Rows are points. To make a cloud, some directions were put in groups of two or more. Within a group, all points are equally far from the middle, so they leave a hole (a ring in 2 directions, a hollow ball in 3). The other directions are filled evenly. Then the cloud was stretched, turned, moved and blurred a little. Count the holes, and give their numbers of directions, smallest first.

Cloud (14 x 2)
[[ 1.87 -0.50]
 [ 1.64  1.26]
 [ 1.18  1.76]
 [-1.36  1.44]
 [ 0.66 -1.75]
 [ 0.12 -1.84]
 [-0.28  2.09]
 [-1.37 -1.09]
 [-0.37  2.08]
 [-0.76 -1.62]
 [ 0.60  2.05]
 [-1.19 -1.29]
 [-1.30 -1.18]
 [-0.62 -1.68]]
Holes: 1 (2)

Cloud (14 x 2)
[[ 1.06  0.07]
 [-1.91  2.82]
 [ 0.98 -0.65]
 [ 1.49 -0.60]
 [-1.84  0.25]
 [-1.93  1.59]
 [ 1.38  0.66]
 [-0.42  0.26]
 [-0.57  2.34]
 [ 0.34 -0.67]
 [ 2.36  0.84]
 [ 1.59  0.27]
 [ 1.67  0.71]
 [ 1.32 -1.77]]
Holes: 0

Cloud (20 x 3)
[[-1.25  1.11 -0.55]
 [ 2.18 -0.09 -1.68]
 [ 1.79 -1.07 -1.58]
 [ 1.57 -1.58 -0.84]
 [-0.41  1.33 -0.82]
 [-1.82 -1.05 -1.80]
 [ 1.21 -1.75 -0.92]
 [-2.20 -1.52  0.33]
 [-0.47 -2.18  0.26]
 [-0.71 -0.14  2.12]
 [-0.85 -2.12 -0.22]
 [-2.54 -1.08 -0.34]
 [-1.03 -2.11  0.05]
 [ 0.29 -2.01 -0.91]
 [-1.14  1.01 -1.45]
 [ 0.35 -0.23  2.21]
 [ 0.04  1.26  0.34]
 [ 1.27 -0.67 -2.35]
 [-0.58 -1.46 -2.03]
 [-2.40 -0.75  0.92]]
Holes: 1 (3)

Cloud (21 x 3)
[[ 0.79 -0.44  1.31]
 [ 0.16 -1.13 -2.73]
 [ 0.11  0.53  1.32]
 [ 0.84  1.29  0.55]
 [ 0.10  1.79 -0.08]
 [ 0.77  1.44  0.46]
 [ 1.22 -0.39  1.03]
 [-1.06  0.53  1.50]
 [-0.72 -0.17 -2.62]
 [-1.30  1.32 -0.01]
 [ 0.59 -1.47  1.23]
 [ 0.41  0.93 -3.29]
 [ 0.71 -1.42  1.16]
 [-2.51 -0.14 -1.25]
 [ 0.74  2.42 -1.13]
 [-2.40 -0.13 -1.37]
 [-0.85  0.85 -2.21]
 [ 0.13 -2.67 -0.08]
 [-1.22 -0.22 -2.26]
 [ 0.62 -2.13 -1.49]
 [-2.71  0.00 -0.97]]
Holes: 1 (2)

Cloud (31 x 4)
[[ 2.02  1.59  0.09  1.72]
 [ 0.50  2.57  0.32 -1.30]
 [-0.08 -1.31 -1.24 -0.62]
 [ 0.10  0.35 -2.00 -1.31]
 [ 1.43 -0.88  1.18 -1.00]
 [ 0.77  1.23 -2.08  0.12]
 [ 1.16  1.27  1.66  2.07]
 [ 0.00  1.82 -1.57  1.33]
 [ 1.44  0.84  1.37  2.18]
 [-0.08  0.87 -1.90  0.94]
 [-0.12 -1.19 -1.35 -0.78]
 [ 1.47  1.87  1.00  2.12]
 [ 2.16  1.41 -0.03  1.45]
 [ 0.99  2.75  0.26  1.81]
 [ 1.46  1.13  1.25 -1.29]
 [ 0.55  2.82  1.23  0.14]
 [-0.89 -0.77  1.39 -1.28]
 [-0.26 -0.92  0.25  1.61]
 [ 1.23  0.83  1.58  2.16]
 [-0.79  0.01 -0.95  1.31]
 [ 0.72  2.35  0.22 -1.49]
 [ 0.84  2.07  1.71 -0.54]
 [ 0.37  3.11  0.29  1.16]
 [-1.59  0.11  0.58  0.32]
 [ 0.20  0.45 -2.16  0.03]
 [ 0.82 -0.73  1.03  1.90]
 [ 1.61  1.86  0.73  2.11]
 [ 0.89  2.07  1.79  1.44]
 [ 0.98  2.62  0.99  1.69]
 [ 1.75  0.97  1.01  2.11]
 [-0.67 -0.05 -1.13  1.24]]
Holes: 2 (2, 2)

Cloud (29 x 4)
[[-2.15  0.06  0.88  1.51]
 [-0.95  0.12  0.04 -1.29]
 [ 2.57 -0.64  0.27  0.99]
 [-0.94  0.61  0.98  0.72]
 [ 2.86 -0.26 -1.09  0.54]
 [ 2.81 -1.91  1.40 -0.25]
 [-0.06  1.34 -0.27 -1.67]
 [ 1.03 -0.64  2.69 -0.35]
 [-2.41 -0.63  0.50 -0.09]
 [ 0.51 -1.87  0.55 -2.14]
 [ 2.10  0.05 -2.05  1.47]
 [ 0.51 -0.29  2.55 -0.62]
 [ 2.42 -1.17  1.58  0.38]
 [ 1.08 -1.52  1.07  1.90]
 [ 3.02 -0.60 -0.75 -0.89]
 [ 0.88 -1.82 -0.72  1.12]
 [-0.48  0.16  1.26 -1.99]
 [ 0.92 -1.18 -0.11 -1.93]
 [ 1.48  1.46  0.94 -0.05]
 [ 0.95 -0.68  0.84  2.08]
 [ 2.70  0.02  1.06  0.40]
 [ 0.72 -0.26  1.08  1.75]
 [ 2.53  0.77  1.34 -0.20]
 [ 1.70 -1.21  1.45  1.09]
 [-0.97  1.61 -0.42 -0.04]
 [ 1.69 -1.84 -0.19  0.09]
 [ 0.82 -1.51  0.80  2.32]
 [ 3.65 -0.19 -0.25 -0.08]
 [-0.79  1.02 -1.99 -0.07]]
Holes: 1 (2)

Cloud (51 x 6)
[[ 2.18  1.12  2.05 -2.44  2.96 -0.93]
 [ 2.26  2.43 -1.36 -0.61  0.04  1.59]
 [-1.57 -0.26 -1.42  0.25  2.90 -0.18]
 [ 2.53  1.78  0.42 -1.84  2.01 -0.78]
 [-0.30 -1.93 -0.49 -0.81 -0.36  2.03]
 [-0.57  1.03  2.48  0.79 -0.28 -1.39]
 [ 1.58 -0.71  0.18  0.55  0.82  1.40]
 [-2.29 -0.64  0.58 -0.73  0.62  0.94]
 [ 0.20  1.03 -0.09  1.39  1.04 -0.44]
 [-1.91  1.55 -1.32 -0.08  1.27  1.27]
 [-1.75  0.72 -0.51 -2.08 -1.92 -0.12]
 [ 0.85 -0.10 -0.19  1.07 -0.98 -0.66]
 [-0.80  1.86 -0.28 -2.20  1.49  0.55]
 [-1.10 -0.08 -1.29 -0.66  2.00  0.87]
 [ 0.92  2.28 -1.58  1.47  0.19  0.13]
 [ 0.34  2.64 -0.87  0.29  0.90  1.97]
 [-0.05  1.58  0.18 -2.47  0.12 -0.32]
 [-2.74  1.00 -2.45 -0.61 -0.49  0.88]
 [-0.47  1.31 -0.45 -1.70 -1.05  1.03]
 [-2.55 -0.69  1.01 -0.53 -0.31 -0.66]
 [-1.88 -0.30  1.35 -3.43 -1.06  0.16]
 [-0.53  1.36  0.20 -0.93  1.10 -2.33]
 [-0.54 -0.18 -1.87 -2.70  0.81 -0.37]
 [ 0.48  0.69 -1.32  1.45 -1.33  0.95]
 [-2.58  0.09 -1.67  0.56 -0.55  0.88]
 [ 0.58  1.63 -1.54  0.93  1.62  0.42]
 [ 2.01  0.63  0.83 -0.77  1.90  0.04]
 [-0.69  0.02  0.47 -1.03  3.69 -1.48]
 [ 0.43  2.38  1.13 -0.48  1.23 -2.55]
 [ 0.91 -1.18  0.71  0.90 -0.72  2.08]
 [ 1.87 -0.05 -1.07 -1.79  1.03  1.47]
 [-0.24 -0.18  1.66 -2.46  0.36 -0.87]
 [-0.14  1.40 -1.38 -0.22  1.85  1.56]
 [-0.01 -2.28 -0.08 -0.92  1.19  0.71]
 [ 0.08 -0.29  1.57 -0.71  3.21 -1.79]
 [-1.79  0.38 -0.73  1.08  0.82  0.54]
 [ 2.14 -0.34  1.34 -1.22  0.52 -0.16]
 [ 2.21  1.47  1.05 -0.86  1.78 -0.64]
 [-0.32  1.37 -2.05  1.17  1.75 -0.29]
 [-2.51 -0.78  1.10 -0.26  1.58  0.51]
 [ 2.13  0.27  0.96  1.15  2.06  1.06]
 [ 1.64  1.98  0.02 -0.80 -0.82  1.22]
 [-0.94 -0.48 -1.49 -1.79 -1.13  1.40]
 [-1.79  0.14 -1.89  1.08  2.21  1.08]
 [-0.74 -2.65 -0.04 -2.02  0.31 -0.95]
 [ 0.55  0.59  0.95  0.08  0.05  2.05]
 [-2.34  1.83  1.98 -3.34  1.34 -0.04]
 [-1.84 -0.45  0.44 -1.63 -1.45 -0.54]
 [ 0.19  0.85 -1.62  0.37  2.02  1.20]
 [-1.55 -0.13  1.46 -0.55  1.97 -2.20]
 [-1.42  0.52 -0.72 -2.67  0.18 -0.85]]
Holes: 0

Cloud (56 x 6)
[[-1.30 -0.14  1.49  0.37 -1.32  0.72]
 [-0.21  2.97  0.83  0.16 -0.26 -1.31]
 [ 1.77 -1.21  1.96  0.13 -1.85 -1.10]
 [ 0.90  1.39 -1.45 -0.85 -0.77 -0.86]
 [-2.21 -1.09 -0.38 -1.07  1.39  1.42]
 [ 1.54 -1.55 -1.14  2.77  0.58  0.28]
 [ 2.69 -1.89 -0.69  2.27  1.04  0.46]
 [-0.56 -0.27  2.45 -0.69  1.83  0.48]
 [-1.65 -2.69  0.22  0.03  2.36  0.99]
 [ 0.69  0.63  1.85  0.11 -0.12  1.92]
 [ 0.79 -1.81 -0.88  1.47  2.71  0.08]
 [-1.46  1.51  1.50 -0.96 -1.31 -0.33]
 [ 1.79  0.12  0.62 -0.32  0.34 -2.48]
 [-0.65 -1.03  2.79 -0.67  0.97 -0.58]
 [ 1.03  1.29 -1.53 -0.55 -1.09 -0.67]
 [ 1.58 -2.30  0.34  0.10 -0.96 -1.67]
 [ 1.31 -1.32  2.50  1.74  2.13  0.46]
 [ 1.34  0.76  1.23 -0.64  2.13  0.86]
 [ 0.77  1.33  0.97 -1.54 -0.44 -2.20]
 [-0.65 -3.69  0.21  0.37  0.41  0.04]
 [-0.10  0.24  2.21 -0.60  2.05  0.76]
 [ 0.57  0.90  1.53 -1.43  0.90  1.36]
 [-0.61  1.41  0.95  1.00  2.46  0.14]
 [-1.74 -2.25  1.67  0.74  0.22 -1.11]
 [ 1.68  0.26  0.33 -0.67  2.23  0.89]
 [-1.12 -3.29  0.20  0.12  0.42 -0.61]
 [ 2.04  0.78 -0.04 -0.12  1.90 -0.44]
 [ 0.10 -1.57 -0.32  2.77  0.98 -1.17]
 [ 0.23 -2.11  0.53 -1.71  0.75 -0.23]
 [ 0.32  0.27  0.18  2.96  0.69  1.12]
 [ 1.94  2.44  0.26 -0.20  0.73 -0.27]
 [-0.38 -1.15  2.82 -0.47  0.16 -1.51]
 [ 0.05  0.83  1.88 -1.24 -0.29 -2.37]
 [-1.57  1.65 -0.91  0.46 -0.17 -0.76]
 [ 1.68  0.81 -0.57 -0.53  1.81  1.15]
 [-1.71  2.05  0.66 -0.24 -0.37 -1.59]
 [ 0.93  0.41 -1.54  0.05 -1.70 -0.47]
 [ 1.08 -0.86 -1.36  2.44  0.71  1.58]
 [ 0.68  0.81  1.37  1.75  0.66  1.90]
 [ 3.25  0.04  0.89  1.80 -0.64 -1.19]
 [ 2.53 -1.38  2.04  1.48  0.77  1.25]
 [ 1.58 -1.28 -1.09  1.54  0.79  2.37]
 [ 1.96  1.41  0.03 -0.48  1.41  1.20]
 [ 2.09  1.98  0.75  0.54  0.54  1.22]
 [-1.35  2.32  0.76 -0.11 -0.30 -1.61]
 [ 2.16 -0.32  0.46  0.06  2.45  0.18]
 [ 0.35 -1.00 -1.13  1.68  0.96  2.61]
 [-0.21 -1.18  2.76 -0.21 -0.06 -1.72]
 [-0.37  0.18 -1.41  0.79 -1.51 -0.35]
 [ 1.49  0.28  1.54  2.84 -0.12 -1.15]
 [-1.17 -1.60  2.50  0.39  2.01  0.36]
 [ 1.04 -2.07 -0.76  1.60 -0.33 -1.50]
 [ 2.08 -1.34  2.40  1.87  1.40  0.81]
 [ 1.68 -0.96  1.04 -0.65 -1.69  0.81]
 [ 0.93  0.44  1.62 -0.89 -0.88  1.41]
 [ 2.31 -0.18  0.92  0.50  0.55 -2.36]]
Holes: 3 (2, 2, 2)

Cloud (88 x 8)
[[-1.52 -1.74  1.22  0.09  0.98  0.45 -1.35 -0.71]
 [ 2.13  0.31  0.50  0.06 -0.38  2.14 -0.86  2.20]
 [ 0.41  0.16  1.17 -2.01 -0.24 -0.98  0.28 -1.14]
 [-0.47  1.57  1.43 -0.54 -0.56 -0.90  0.54  0.40]
 [ 2.21 -2.44 -0.05  0.52 -1.61  0.95 -0.40 -1.28]
 [ 2.37  0.06  0.07 -0.25  0.94  0.45 -0.25  0.70]
 [-0.62  0.98  0.81  0.09 -2.21 -0.20  0.53  0.02]
 [-2.45  0.28  0.50 -0.17  0.58 -1.44 -1.60  3.27]
 [ 0.26  1.10  0.73  1.01 -1.91  1.95 -1.23  0.39]
 [-1.06  0.76  2.70 -0.08  0.23  1.94  0.73  1.01]
 [-0.59 -2.14 -0.86  1.75  0.62  0.22 -0.40  0.10]
 [ 0.12  1.16 -0.62  1.73 -0.10  1.59  1.48  0.41]
 [ 0.01 -1.75 -2.14 -0.58  1.06 -0.23 -1.78 -1.41]
 [-1.82  2.10 -0.65 -2.05 -0.14  0.14 -0.30 -0.43]
 [-1.86 -1.21 -0.94  0.05  1.83  0.35 -0.80 -1.29]
 [-0.67 -2.54  1.90 -0.87  2.80  0.63  0.77  1.08]
 [-1.87  0.33 -0.95 -1.22 -1.66  0.37 -2.47 -0.55]
 [ 2.53 -0.99  0.39 -1.16  0.97  2.06 -0.72 -0.37]
 [-2.47 -0.06  0.99 -2.37  0.10  0.86  0.29 -1.18]
 [-0.56 -1.28  0.34 -0.23  1.95 -0.18 -1.59  2.90]
 [-2.88  2.01  0.63 -2.04 -0.05 -0.08  0.76 -0.51]
 [ 1.20  1.21  1.55 -0.43 -2.17  0.69 -0.05 -1.32]
 [ 2.23 -1.90  0.51  0.79  0.26 -0.52 -0.70 -1.83]
 [-0.21  0.57  3.45 -0.42  0.12  0.59  1.03  1.81]
 [-1.84  0.75  0.73 -0.43 -1.73 -0.01 -2.24  1.02]
 [ 2.67 -0.65  0.96  1.33 -0.43  2.19 -0.04  2.40]
 [ 0.26  2.17 -1.10 -0.62 -1.54  1.35 -0.66  0.30]
 [ 0.43  0.24  0.32 -0.95 -3.37  2.68 -0.15  0.18]
 [-1.70 -0.61  1.95 -0.18 -1.10  0.48  0.63  0.58]
 [ 0.64 -1.90  0.00 -0.42  2.31 -1.14 -1.19  0.20]
 [-2.66 -1.13  2.18 -0.75  1.70 -0.72 -1.03  2.29]
 [-1.28  0.31 -0.99 -1.04 -1.97 -1.01 -0.39  0.03]
 [ 0.89 -0.20  2.42  1.14  0.54  1.46  0.89  2.62]
 [ 0.04 -0.92 -2.02 -0.18  1.90 -0.40 -1.59  0.22]
 [-1.55 -0.53  0.99  0.98  1.09  1.67  1.38  3.05]
 [ 1.62  0.13  1.49 -0.66 -0.44  0.04  1.95  2.19]
 [ 2.24 -0.42 -2.08  1.78 -1.32  0.14 -1.21  0.57]
 [ 1.88 -1.00 -0.10 -0.26  2.11 -0.63  0.26  0.69]
 [-0.28  2.34 -0.25  0.50 -2.02 -0.19  0.53  0.12]
 [-0.77 -0.76  2.44 -1.89  1.08 -1.13 -0.81  1.25]
 [ 2.86 -1.06 -0.35 -0.07 -2.52  1.45  0.24 -1.48]
 [ 0.67  0.79  0.38  0.71 -2.86  2.28  0.30 -0.37]
 [-0.42  0.72 -0.99 -0.80 -2.02 -0.79 -1.78  0.23]
 [ 0.07  0.93 -2.24  0.82 -1.66  1.24 -2.12 -0.59]
 [ 0.21  1.72  2.01 -0.52  0.58  0.33  1.04  1.78]
 [ 2.06 -1.61 -0.28 -1.34  1.04 -0.75 -0.86 -2.83]
 [ 0.38 -0.66 -1.07 -1.77  0.60 -0.83 -0.44 -0.50]
 [ 2.35 -2.12 -1.52  1.64  0.15  0.27  0.93  1.47]
 [-1.64 -2.32  0.24 -0.07  1.32 -0.47 -1.18  1.75]
 [ 3.20 -0.37  0.60  0.40 -0.94  2.92 -0.85  1.03]
 [ 0.72  0.07 -2.31  1.18  0.95 -0.01 -1.30  1.76]
 [-2.76  1.47 -0.49 -2.24 -0.57 -1.15  0.07 -0.38]
 [ 2.78 -0.86  0.75  0.16 -0.14 -0.10 -0.02 -0.32]
 [-0.96  1.40 -2.16 -0.23 -1.86 -0.30 -0.40  1.75]
 [-0.90 -1.57  0.89  0.73  1.86 -0.35  2.09 -0.07]
 [-2.78  2.01  1.54 -3.38 -0.84  0.74 -1.06  0.57]
 [-2.07  0.19  0.31 -1.94  1.62  0.72  0.68  0.12]
 [-1.20 -1.74 -0.84  0.19  0.56 -2.00 -0.91  0.57]
 [-2.84 -1.44  0.15 -0.46  1.38 -0.95  0.18 -0.25]
 [-1.11 -0.60  1.77 -1.97  2.85 -0.02 -0.96  0.16]
 [ 0.29 -1.39  0.90 -0.69  1.54  2.58 -0.30 -0.63]
 [ 0.67  1.24  0.93 -0.67 -0.73 -0.58  1.48 -0.05]
 [-1.42  0.04  0.39  1.55  1.71 -0.01  0.31 -0.24]
 [-3.87  0.06  1.39 -0.57  1.65  0.09  0.77  2.15]
 [-3.13 -0.91  1.94 -1.45  0.78 -0.44  1.67  1.55]
 [-0.28 -0.60 -0.08  0.80 -0.96 -1.33  1.27  0.61]
 [-2.55  0.09  1.22 -2.70  2.07  0.32 -0.33  1.27]
 [-0.06  1.68  0.47 -1.03 -3.81  1.76 -0.76  0.14]
 [ 0.07  1.25  0.88 -0.13 -0.66 -0.20 -1.00  3.07]
 [-0.90 -0.39  2.02 -0.10  2.25  0.64 -0.67  0.10]
 [ 0.36  0.01  0.38  1.16  2.53  1.02  0.59  1.56]
 [ 1.38 -2.50  0.43  1.15  1.67  1.13  1.41  3.40]
 [-2.03 -1.84  1.92 -2.19  1.01 -1.15  0.57  2.02]
 [-0.48  0.59 -0.60 -1.28 -0.07 -0.97 -2.02  0.93]
 [-1.15 -0.07  2.37 -2.32 -0.38 -0.18  1.73 -0.12]
 [ 1.13  1.48  1.05  1.03 -0.42  1.44  0.71  0.96]
 [ 0.47 -2.24 -0.79  2.07  2.92  0.31  0.98  0.80]
 [ 1.54  0.60 -1.18  0.06 -2.90  2.05  0.14 -1.25]
 [-3.66  0.74  1.04 -1.91 -0.08 -0.60 -1.94  1.19]
 [-0.03 -2.23  0.91  0.08  2.94 -0.49  0.65 -1.77]
 [-2.40 -0.31  2.27 -2.52  2.31 -0.82 -0.82  0.46]
 [ 0.12  2.01 -0.79 -0.93 -2.76  0.24 -2.11 -2.19]
 [ 1.77 -1.62 -0.55  1.54  1.10  1.92 -1.13  0.32]
 [-1.85  0.67  1.27 -3.62 -1.51  0.34 -0.35 -0.05]
 [-1.86 -1.61  2.55 -2.02  1.26 -0.62 -0.49 -0.67]
 [ 0.38  1.25  1.13  0.02 -2.20  2.64  1.29  0.74]
 [-0.81 -2.16 -1.21 -0.51  1.03 -0.55 -0.25  1.20]
 [ 1.20  1.48  0.28 -0.60 -0.84 -0.23  0.52  1.53]]
Holes: 1 (6)
